Each row is a point. The points of each table are mixes of a few directions, plus a little noise. Count the directions of each table, and those that both share. Where both have some left over, give the other angles between the two spaces (their principal angles), to ten degrees, smallest first.

First (5 x 2):
[[ 54   8]
 [-51  -8]
 [ -6  -1]
 [-47  -8]
 [ 50   7]]
Second (7 x 2):
[[ -8  -6]
 [ 41  33]
 [ 24  20]
 [ 19  15]
 [-40 -31]
 [-64 -50]
 [ 25  20]]
Directions: first 1, second 1, shared 0; angles 30

First (7 x 6):
[[  7 -19 -51 -40  19 -88]
 [-22  42  39  57 -30  99]
 [  0  -5 -13  -9   5 -22]
 [ 14 -21  -1 -20  12 -25]
 [  7  -2  54  22 -10  69]
 [  5  -9   5  -7   4  -5]
 [-11  13 -34  -1  -1 -28]]
Second (7 x 6):
[[-27  43  -5  37 -21  40]
 [ 28 -44  14 -34  20 -30]
 [ 28 -44   8 -37  21 -38]
 [-20  35  12  37 -21  54]
 [-24  33 -32  16 -11  -6]
 [ 37 -60   7 -52  30 -57]
 [-23  37  -3  32 -19  36]]
Directions: first 2, second 2, shared 2

First (7 x 9):
[[  13    8    9    0   -2   -9   -3  -19  -28]
 [ -37  -26  -30   -1    7   26   12   62   83]
 [   0    0    0    0    0    0   -2    1    1]
 [ -11   -8   -9    0    3    9    4   20   28]
 [  44   30   37    1   -9  -31  -14  -75 -101]
 [  31   21   25    1   -5  -22   -9  -51  -70]
 [ -39  -26  -32   -2    8   27   11   66   88]]
Second (7 x 9):
[[-13  48  27  -4  35 -41  17  31   7]
 [-31 -10 -45   8 -45  41   3  17 -33]
 [ 66 -52  32 -15  29 -20 -45 -67  56]
 [ 12  34  47  21  19  -2  62  -3 -25]
 [-20  16  21  37  -3  15 -47  85 -19]
 [-19 -17 -52 -21 -29  13   5 -21  -3]
 [  3 -18 -29 -27  -6  -7   6 -42  16]]
Directions: first 1, second 4, shared 0; angles 60

First (8 x 12):
[[ 24  21  -6  11  23 -14 -15   4   6   7  -7  63]
 [-53 -50  47 -77  32 -64  44  42  51 -41  65 -12]
 [ 12  22 -16  45   6  27  -7   5   3  -8 -14  14]
 [ 15  29 -23  60   5  38 -10   4   0 -10 -21  13]
 [-23  -5  -1  27   2  26  20  19  18 -34  10 -37]
 [-29 -11  -4  25 -26  44  20   1  -1 -24   1 -82]
 [ 28 -19  15 -97 -24 -66 -29 -48 -45  76  -8  29]
 [ 26  14 -14   4 -18   8 -23 -28 -29  33 -26  10]]
Second (9 x 12):
[[ -20  -30   21  -54   -7  -30   13   -2    2    4   21  -25]
 [ -28  -40   28  -72   -9  -41   18   -2    3    5   28  -33]
 [ -42  -63   46 -114  -14  -65   28   -3    4    8   45  -51]
 [  25   37  -26   68    8   38  -17    1   -2   -4  -26   30]
 [  33   48  -35   87   11   49  -20    3   -3   -5  -35   39]
 [ -16  -23   17  -43   -6  -24   11   -1    2    4   16  -19]
 [  33   49  -34   87   11   50  -21    3   -3   -6  -35   40]
 [  24   36  -26   65    8   36  -16    2   -1   -4  -25   30]
 [  -9  -13    9  -24   -3  -14    6   -1    2    1   10  -10]]
Directions: first 3, second 1, shared 1

First (8 x 20):
[[  -6   -5    7    9  -25   27  -20   18   -7   -2    5    0   20    4
    -3   17   25   -8    1    4]
 [   1   -2    1   -4    2    2   -2   -1    2   -3    1   -1   -1    0
     1    1   -3   -1   -2   -4]
 [ -21   50  -34   80  -26  -58   20   -6  -27   42  -30   19   11    5
    -2   -5   54   27   16   53]
 [  22  -58   42  -83   16   78  -34   16   26  -47   37  -21   -1   -3
     0   14  -48  -32  -17  -59]
 [  13  -25   17  -44   19   25   -8    0   17  -22   14  -10  -10   -4
     3   -1  -33  -11   -9  -28]
 [ -22   56  -38   84  -25  -66   24   -8  -28   46  -33   21    7    5
    -2  -10   55   29   16   57]
 [ -20   45  -30   70  -24  -50   17   -5  -25   37  -27   17    8    5
    -2   -4   48   22   14   48]
 [  36  -55   35 -112   65   41   -2  -14   43  -52   33  -26  -37  -12
     7  -11  -98  -23  -20  -72]]
Second (8 x 20):
[[ -23  -17   28   32   11   44  -40    7   38    4  -36  -13   15   42
     3  -35  -14  -45  -23   14]
 [  13   10  -16  -18   -6  -24   22   -4  -21   -2   20    7   -9  -23
    -2   19    8   25   12   -8]
 [  55   42  -69  -79  -26 -107   97  -18  -91   -8   87   31  -38 -100
    -9   84   34  109   55  -35]
 [  -7   -5    9   11    4   15  -13    2   13    1  -12   -4    5   14
     1  -11   -4  -15   -8    5]
 [   6    5   -7   -8   -3  -12   11   -2  -10   -1   10    3   -4  -11
    -1    9    4   12    6   -4]
 [ -13  -10   15   17    6   24  -22    4   20    2  -19   -7    9   23
     2  -19   -8  -24  -12    8]
 [   8    7  -11  -12   -4  -17   15   -3  -14   -1   13    5   -6  -15
    -1   13    5   17    9   -6]
 [ -39  -30   49   56   19   77  -69   13   65    6  -62  -22   27   72
     6  -60  -25  -78  -40   25]]
Directions: first 2, second 1, shared 0; angles 70
